Every row gives one point. Two turns around zero, p and q, are shown by what they do to some points. Write where each new point lands after one turn and then the other. Backwards means that the second turn is done in reverse. Each puzzle has new turns, and all numbers are rounded.

Turn p:
[-53 -35  26] -> [-39 -33 -46]
[20 30  4] -> [ 7  4 35]
[49  4  8] -> [43 -8 25]
[ 10  -3 -34] -> [15 32 -7]
[-26   4  -5] -> [-25   6  -8]
Turn q:
[ 65  -8 -12] -> [  1 -66 -11]
[-59   7  10] -> [-2 59 10]
[24 15 11] -> [ 23 -20   0]
[-22 -15  14] -> [-10  19  21]
[ -7   0 -22] -> [-13   6 -18]
Where do these land?
q, then p: [-76 -26  17] -> [-57 -13  58]
q, then p: [-17  18   4] -> [ 5  9 23]
p, then q backwards: [30 19  7] -> [ 4  1 36]
p, then q: [53 -7  8] -> [ 10 -51  16]
q, then p: [ -3  -1 -23] -> [-10  19  -8]
q, then p: [ 13  -3 -13] -> [  1   7 -17]

Turn p:
[ -9  11 -25  42   9 -49] -> [-24   3   7 -19  58 -26]
[ 39 -21   1  15  47   4] -> [56 18  5 -1 29  9]
[  6 -56  11   5 -26   2] -> [ 3  0 -4 63  5  1]
[-16  76  47 -11 -12 -14] -> [-25 -56  38 -51 -29   2]
[-39 -34 -46  23 -55  14] -> [-57  42 -17  47  -7 -32]
[ 17 -48   8 -24  45  46] -> [ 54  35 -12  23 -13  49]
[-28 -41 -14 -25  -9  -2] -> [-23  11 -33  32   0  25]
[ 3 49 18 18 23 -9] -> [  5 -14  34 -47   7  -3]
[ 27  64   0 -44 -21   7] -> [ 10 -40 -18 -46 -50 -23]
Turn q:
[  8  32 -26 -18  48  40] -> [-20 -43 -10  15  12  57]
[ -5 -60  12 -54 -13 -51] -> [-12   7 -44 -58   9 -63]
[-18 -24  24  55  -9  -1] -> [ 10   7  34  33 -18 -43]
[ 11 -45  -6 -19  49  29] -> [-14 -58 -38  18  14 -16]
[  8  -6   5  37 -26 -35] -> [ 23  32  30   0  14 -28]
[  2  46  24  -8  14 -65] -> [  7   1  50 -67  10  10]
[ 10  25  41  -6 -32  46] -> [ 39   5 -12   9 -55  28]
[-34  -8 -36  38  -2  41] -> [-34  12   6  65  -5   5]
[ 17  39 -37 -24 -28  -4] -> [  1  37 -15 -16  20  48]
Where do these land?
p, then q: [ 19  16 -62 -41 -42 -39] -> [-58  36 -13 -12  64 -17]
p, then q: [-33 -20  31  25 -35 -10] -> [-10  -5  38  21 -35 -34]
p, then q backwards: [ 14  15  36 -16   3  33] -> [ 1 28 44  8 -1 16]
p, then q: [ 34  19 -26   6  58   7] -> [ 21 -25 -27 -36  26  43]
p, then q: [ 21 -48  43  33 -33 -19] -> [ 28 -25  49  31   7 -49]
q, then p: [-74 -15  32  -7  61  14] -> [-69 -12  -1  70  10  27]
q, then p: [ 22  -3 -33  -6 -37  22] -> [ 10  32   3 -37  -2 -31]
p, then q backwards: [ -4  35 -22   7  24  -8] -> [  1   3   3 -26  -5 -41]
